Each row of a before or after table is a point. One or more steps were done to the points. Then noise was added and the rows were shuffled. The steps act on how far a point lies along the listed directions, d1 being the first. What was done? A step turns or swaps two directions, mirrors them in a line or flattens them onto one, adds a multiple of one to another, or multiplies one. Angles are multiples of 10 degrees, from the lower direction toward the higher: turns from -170 to 170, lines from 10 to 170 but not 90. Use the fewest steps. Two steps may share a direction if one is a turn and the other turns, adds or multiplies; they go together, in the order done. Otherwise the lowest direction goes first.

Directions:
(1):  .40 -.10 -.40
(2):  .02 -.55  .15
(3): -.41 -.12 -.38
Before:
0:  .34 -.32  .05
1: -.11  .41 -.12
2: -.39  .63  .87
3: -.24  .07  .07
4: -.42 -.01  .74
5: -.02 -.14 -.23
6: -.04  .37  .50
7:  .11  .06 -.24
8:  .06  .19 -.17
9: -.10  .30 -.32
10:  .03 -.06  .07
After:
0:  .26  .24  .73
1: -.23  .26 -.16
2:  .51  .93  .71
3: -.10  .42 -.05
4:  .41  .50  .27
5: -.19 -.19 -.11
6:  .20 -.40 -.17
7: -.04  .14 -.16
8: -.10  .14  .19
9: -.10 -.03 -.23
10:  .05 -.04  .02
Steps: turn d1 and d3 by 50 degrees; add 0.3 times d3 to d2

Directions:
(1):  .24 -.30  .10  .52
(2): -.46  .01  .45  .13
(3): .19 .58 .13 .22
Before (9 x 4):
0:  .27 -.45 -.31  .02
1:  .19  .17 -.07 -.24
2: -.41 -.89 -.44 -.67
3:  .42 -.06 -.31  .32
4: -.13  .11 -.07 -.19
5:  .32  .12 -.05  .06
6: -.32  .21  .22 -.03
7: -.07  .14 -.04  .01
8:  .32 -.08 -.25  .09
After, 9 rows:
0: -.04  .00 -.07 -.11
1:  .34  .22 -.03 -.10
2:  .32  .21 -.05  .00
3:  .25 -.26 -.31 -.08
4:  .36  .15 -.29  .20
5: -.09  .16 -.03  .09
6:  .33  .08 -.25  .03
7: -.28  .12  .22  .01
8: -.32 -.91 -.37 -.44
Steps: multiply d1 by 0.4; add -0.3 times d2 to d3

Directions:
(1):  .35 -.23  .66  .36 -.26 -.24 -.02  .06
(2): -.51 -.22  .28 -.41 -.37 -.10 -.03 -.40
(3):  .00 -.03 -.37  .43 -.20 -.19 -.54 -.42
(4):  .25  .40  .18 -.45  .23 -.42 -.42 -.02
(5):  .26 -.46 -.28 -.35 -.36  .03 -.27  .43
Before (14 x 8):
0:  .57  .04  .03  .34  .07 -.31 -.29  .33
1:  .03 -.08  .35 -.28  .10 -.12  .17 -.05
2: -.48 -.33 -.24 -.28 -.06  .56  .51  .09
3:  .09  .22  .07  .42  .28 -.10  .26 -.18
4:  .13 -.43 -.18  .28 -.09  .53  .22  .24
5: -.17 -.49  .11  .19 -.45  .12  .50  .20
6: -.24  .44  .39  .34  .41 -.18  .09 -.36
7: -.37  .41  .41 -.05  .33 -.08  .56 -.17
8: -.64 -.23 -.44  .38 -.34  .11  .22 -.54
9:  .09 -.16 -.48  .61 -.18  .26 -.32 -.18
10: -.21  .35 -.43  .25  .31  .19  .26 -.07
11:  .13  .17  .53  .09  .13 -.14  .16 -.06
12:  .18  .38 -.11  .59  .26 -.20 -.10 -.30
13:  .12  .13 -.46 -.08  .43  .24 -.04  .26
After (14 x 8):
0:  .13  .68 -.25  .44  .64 -.12  .00 -.10
1: -.27 -.72 -.25  .33 -.77  .02  .01 -.19
2: -.15 -.17 -.19  .28  .12  .58  .34 -.01
3:  .32 -.22  .27 -.24  .03 -.10  .09  .21
4: -.55  .41 -.14 -.20  .47  .19  .15 -.41
5: -.19  .25  .44 -.06  .15 -.09  .49 -.02
6:  .25  .34  .29  .16  .33 -.04  .16  .08
7: -.31 -.74  .08 -.35 -.49  .41  .36  .19
8: -.19  .44  .30  .36  .45 -.14  .08 -.33
9: -.68  .43 -.12  .15  .27  .11  .37 -.55
10:  .13 -.58 -.07  .22 -.44  .17  .41  .54
11: -.20  .52 -.01  .47  .53 -.03  .37 -.43
12: -.21  .06 -.44  .59 -.03  .28 -.19 -.51
13: -.25  .80 -.17  .61  .57 -.13  .10 -.67
Steps: add 1.5 times d2 to d5; turn d1 and d2 by -60 degrees

Directions:
(1): -.59 -.04  .05 -.42  .51 -.01 -.37 -.17  .14
(2): -.20  .51  .12 -.14  .12  .06  .49  .51  .35
(3):  .33  .39  .45  .30  .27  .33 -.48  .03  .07
Before (12 x 9):
0: -.26  .25  .02 -.31  .20  .01  .20  .18  .19
1: -.05  .01 -.05  .06 -.14 -.08  .26  .07 -.03
2: -.16 -.17 -.12 -.10  .01 -.08 -.08 -.09  .02
3: -.03  .00  .05  .02  .06  .04  .07  .08  .09
4:  .00  .06 -.04 -.01 -.09 -.09  .19  .11  .07
5:  .04 -.13 -.12  .03 -.24 -.09  .12 -.14 -.10
6:  .09 -.13 -.08  .05 -.17 -.07  .11 -.08 -.14
7: -.05 -.10 -.17 -.02 -.15 -.06  .17  .03 -.05
8: -.19 -.04 -.10 -.16  .04 -.11  .07 -.06  .13
9:  .10  .12  .01  .11 -.05  .09  .07  .12  .02
10: -.15  .04  .07 -.15  .28  .03 -.12 -.10  .14
11: -.01 -.15 -.20 -.04 -.17 -.13  .10 -.09 -.09
After (12 x 9):
0: -.21  .12 -.08 -.11  .03  .00  .26  .20  .13
1: -.07  .95  .26 -.14  .17  .20  .71  .80  .52
2: -.29  .23  .13 -.09  .19  .03  .09  .13  .15
3: -.21  .32  .10 -.16  .15 -.02  .18  .25  .25
4:  .08  .25  .16  .07  .09  .07 -.04  .07  .20
5: -.08 -.22  .02 -.04  .07 -.01 -.40 -.40 -.14
6: -.08  .11  .06 -.01  .05  .04  .22  .21  .17
7:  .19 -.12  .05  .17 -.01  .04 -.36 -.17 -.08
8:  .29  .15  .07  .16 -.08  .06  .19  .09  .09
9: -.02 -.12  .01  .00  .12  .01 -.43 -.29 -.11
10: -.15  .06  .05 -.06  .17  .07 -.19 -.02  .04
11: -.06 -.26 -.02 -.06  .08 -.04 -.33 -.34 -.19
Steps: turn d1 and d3 by 140 degrees; multiply d2 by 3

Directions:
(1): -.06 -.04  .22 -.11  .51  .62 -.45  .36 -.03  .30 -.21
(2): -.45 -.11  .30  .01  .38 -.31 -.16 -.54 -.30 -.24 -.43
Before:
0:  .09  .10  .27 -.09  .06  .32 -.19  .40  .00  .30 -.04
1:  .35  .00 -.19 -.18 -.01  .70 -.29  .94  .03  .58  .20
2: -.18  .07  .08  .16 -.22 -.66  .26 -.52 -.08 -.20 -.05
3: -.05 -.06  .05  .08  .18  .38 -.21  .36 -.02  .23 -.09
4:  .19  .08 -.10 -.04 -.02  .36 -.10  .36  .12  .30  .02
5: -.30  .07  .17  .24  .07 -.32  .06 -.45 -.07 -.14 -.13
6: -.04  .17 -.28  .10 -.54 -.78  .36 -.37 -.06 -.13  .17
7:  .49 -.03 -.16  .03 -.16  .54 -.13  .44  .14  .11  .31
8:  .02  .04  .19 -.05  .42  .77 -.37  .71  .30  .58  .12
9:  .21  .02 -.39  .18 -.77 -.16  .34  .09  .55 -.09  .77
10: -.21  .08  .03  .06 -.26 -.31  .30 -.29  .08 -.29 -.05
11: -.24  .04  .34  .09 -.01 -.26 -.02 -.05 -.19 -.11 -.04
12: -.19 -.26  .10  .13 -.11 -.51  .31 -.48 -.21 -.18 -.06
After:
0:  .40  .27 -.33 -.02 -.34  .24  .10  .56  .27  .49  .39
1: -.70 -.18  .49  .08  .66 -.30 -.29 -.45 -.24 -.04 -.39
2: -.01 -.07  .03  .03  .23  .85 -.50  .59  .43  .38  .33
3:  .37 -.13 -.23  .12 -.45 -.02  .41  .23  .15  .21  .41
4:  .00  .10  .10  .11 -.34 -.29  .19  .15  .00 -.08  .23
5: -.32 -.15  .16  .17  .25 -.22 -.15 -.20 -.23 -.11 -.37
6:  .14  .17 -.10  .02 -.31  .20  .28  .28  .29  .03  .24
7: -.47 -.19  .40 -.17  .64  .09 -.60 -.07 -.55  .11 -.61
8:  .39  .16 -.22  .13 -.49  .01  .25  .36  .29  .21  .44
9:  .14  .13 -.11  .24 -.44 -.15  .30 -.05  .25  .05  .34
10: -.15  .05  .20  .00  .39  .11 -.27 -.11 -.19  .08 -.31
11:  .03 -.18  .26  .00  .53  .38 -.52 -.10 -.21 -.07 -.28
12: -.24 -.01  .41 -.01  .18 -.16 -.17 -.14 -.18  .00 -.31
Steps: turn d1 and d2 by 100 degrees

Directions:
(1): -.13  .36  .51 -.26  .68 -.02 -.13 -.41 -.06 -.28  .08  .19  .13  .50
(2): -.10  .20 -.13 -.15 -.37  .05  .05 -.15 -.02 -.80  .64  .18  .19 -.39
(3):  .27  .03 -.06  .39  .28 -.79 -.13  .20  .55 -.32  .14 -.22 -.23  .03
(4): -.37  .14  .13 -.25 -.28 -.23  .21  .83 -.19 -.21 -.05 -.16  .20  .53
(5):  .08  .40 -.02 -.24  .41  .09  .27  .38 -.20 -.25 -.44  .16 -.50 -.57
(6): -.20 -.75 -.30 -.24  .29  .22 -.40  .16  .22 -.47 -.35  .17  .17  .03
Before (11 x 14):
0: -.07  .24 -.41  .09 -.29 -.30  .04  .50  .11 -.33 -.01 -.08 -.14 -.20
1: -.11  .16  .08  .06  .41 -.39  .10 -.06  .28 -.55  .27 -.06 -.01  .08
2:  .05 -.23 -.22 -.08  .39  .40 -.17 -.38  .09  .04 -.12  .08 -.14 -.35
3: -.16  .08  .13 -.07 -.45  .04  .10 -.04 -.21 -.17  .43 -.08  .21  .03
4:  .14  .00  .23  .27 -.06 -.21 -.13 -.41  .15 -.10  .66 -.10  .24  .29
5:  .10 -.37 -.51 -.01  .06  .55 -.10 -.07  .01  .24 -.20  .31 -.15 -.94
6:  .15  .10  .09  .00  .28  .05 -.26 -.78  .13 -.18  .26  .02 -.01 -.23
7:  .23  .05 -.07  .28  .39 -.35 -.18 -.47  .37 -.43  .50 -.01  .02 -.14
8:  .26 -.01  .17  .23  .19 -.21 -.10 -.72  .11  .12  .27 -.06 -.07 -.15
9: -.20 -.17  .15  .02  .08 -.23 -.06  .21 -.06 -.05 -.36 -.05 -.05  .09
10:  .08  .22  .13  .00  .14  .36  .22 -.30 -.23  .60 -.12 -.03 -.24 -.05
After, 11 rows:
0: -.06 -.54 -.25 -.28  .59  .51 -.37 -.24  .10 -.22 -.33  .13 -.01 -.23
1:  .39 -.06  .12  .62 -.27 -.25 -.02 -.47  .15  .65  .47 -.29  .00  .05
2: -.10  .40  .68 -.05  .20 -.04  .15 -.37 -.32  .35  .20 -.10  .11  .54
3: -.16  .44 -.21 -.04 -.19 -.36  .08  .45  .04 -.59  .11 -.04 -.03 -.09
4:  .30 -.09 -.02  .18  .30  .02 -.23 -.62  .14  .49 -.22 -.13 -.22 -.20
5:  .40 -.39 -.43  .57  .02 -.37 -.13 -.16  .48  .19  .13 -.25 -.22 -.38
6: -.26 -.39 -.17  .01 -.23 -.14 -.09  .43 -.01 -.32 -.23  .00  .04 -.22
7:  .11  .76  .38  .08 -.04  .23  .49 -.41 -.35  .61  .25 -.09 -.23 -.08
8:  .45  .03  .03  .54 -.19 -.28  .09 -.62  .08  .59  .24 -.24 -.22 -.43
9: -.27 -.27  .00 -.59  .92  .63 -.42 -.38  .03 -.67 -.09  .66  .23 -.29
10:  .02 -.32 -.33  .40 -.03 -.37  .21  .44  .36  .11 -.14 -.34 -.21 -.23
Steps: add -1.5 times d3 to d2; turn d1 and d2 by -110 degrees; add 0.5 times d5 to d4; multiply d6 by 2.5

Directions:
(1):  .40 -.38  .27 -.16 -.23 -.32  .15 -.43  .13 -.15 -.66  .53 -.05 -.21  .16 -.51 -.28 -.13
(2): -.26 -.21 -.31 -.41 -.06  .08 -.19 -.88  .13 -.05 -.22 -.30  .02  .65  .13  .39 -.02 -.03
Before:
0:  .19 -.19 -.01 -.02 -.17 -.13 -.01 -.11 -.02 -.12 -.19  .16  .07 -.22  .05 -.32 -.10 -.10
1:  .00 -.44 -.01 -.31 -.01 -.12  .00 -.72  .03  .01 -.36 -.14  .07  .15  .11  .20 -.13 -.21
2: -.15 -.14 -.12 -.34 -.09  .19 -.27 -.77  .11 -.03 -.33 -.03  .21  .53  .07  .17 -.07 -.07
3:  .12 -.28 -.09 -.24 -.12 -.09 -.02 -.78  .08 -.10 -.53  .06 -.11  .20  .13 -.07 -.03 -.25
4:  .14 -.56 -.01 -.46 -.19 -.15  .08 -.86  .30 -.13 -.63  .25 -.03  .47  .28 -.15 -.30 -.09
5:  .25 -.03 -.07 -.12 -.07 -.14 -.02 -.37  .11 -.10 -.24  .20  .02  .15  .08 -.01 -.01 -.22
6: -.51  .20 -.29 -.29  .19  .23 -.38 -.20  .08  .28  .08 -.57  .07  .55  .05  .48  .13  .02
7:  .32  .06  .24  .26  .05 -.16  .20  .63 -.13 -.08  .12  .48  .08 -.73 -.13 -.59 -.14  .04
After:
0:  .31  .12  .23  .35  .00 -.11  .20  .46 -.11  .02 -.04  .28 -.13 -.58 -.10 -.37  .04 -.17
1:  .42  .02  .37  .36  .04 -.15  .36  .95  .01  .06  .16  .49 -.05 -.56 -.06 -.53 -.11  .03
2:  .20 -.29  .24 -.34 -.11 -.28 -.09 -.46  .22  .09 -.81  .33  .02 -.02  .25 -.46 -.24 -.17
3:  .31 -.20  .39  .16  .07 -.22  .23  .32 -.13  .08 -.11  .23  .05 -.61 -.04 -.26 -.09 -.18
4:  .30  .22  .05  .21  .08 -.11  .06  .33 -.02 -.01  .10  .24  .03 -.19 -.06 -.10  .08 -.15
5: -.03  .10 -.12  .19  .00  .04 -.09  .40 -.13 -.01  .29 -.08  .10 -.23 -.09 -.08  .06 -.03
6: -.44  .29 -.45 -.01  .28  .34 -.20  .14 -.15  .05  .67 -.51  .16  .25 -.20  .45  .19  .18
7:  .34 -.02  .44  .15 -.10 -.06  .06  .16 -.02 -.03 -.32  .59  .16 -.42 -.05 -.51 -.17 -.05
Steps: turn d1 and d2 by -120 degrees
